Each point is reached from the start by the listed moves, each made once or not at all, plus a little noise. Is the number of moves made odd or even? Then give how often each move was made.
(in the rows, 128 means zero)

Moves:
(1): [182 116 130]
(2): [137 170 156]
Start: [143 113 104]
Points:
[143 113 104] -> even (0, 0)
[205 143 135] -> even (1, 1)

Moves:
(1): [163 152 128 117 141]
(2): [117 180 129  99 111]
(3): [111 134 198  97 116]
(4): [125 172 157 189 123]
Start: [136 119 117 143 128]
Points:
[125 173 118 115 111] -> odd (0, 1, 0, 0)
[159 196 117 105 125] -> even (1, 1, 0, 0)
[117 171 217 173 112] -> even (0, 0, 1, 1)
[136 119 117 144 130] -> even (0, 0, 0, 0)
[155 150 187 102 131] -> even (1, 0, 1, 0)

Moves:
(1): [164 134 121 143 130 143 121 125 121 121]
(2): [132 181 134 121 119 127 129 123 123 136]
(3): [132 128 195 141 127 123 105 124 114 154]
(4): [112 126 101 180 128 143 129 132 115 143]
(5): [126 136 130 141 194 114 130 133 117 115]
(6): [119 132 100 125 141 195 138  97 142 110]
(7): [139 120 142 146 127 125 186 118 108 146]
(8): [126 149 142 114 147 144 144 170 114 137]
(9): [125 125 129 140 124 129 147 137 169 130]
Start: [ 90 108 115 139 122 120 115 120 145 113]
Points:
[101  93 137 169 113 123 196 118 167 131] -> even (0, 0, 0, 0, 0, 0, 1, 0, 1)
[ 74 131  89 195 153 217 203 129 115 138] -> even (0, 0, 0, 1, 0, 1, 1, 1, 0)
[106 149 205 177 109 117 170 106 154 163] -> even (0, 1, 1, 0, 0, 0, 1, 0, 1)
[131 168 161 207 186 176 174  90 141 131] -> odd (1, 1, 1, 0, 1, 1, 1, 0, 1)
[100 186 140 207 140 231 133 131 143 150] -> odd (1, 1, 1, 1, 0, 1, 0, 1, 1)
[114 120 151 231 194 131  86 123 105 136] -> even (1, 0, 1, 1, 1, 0, 0, 0, 0)
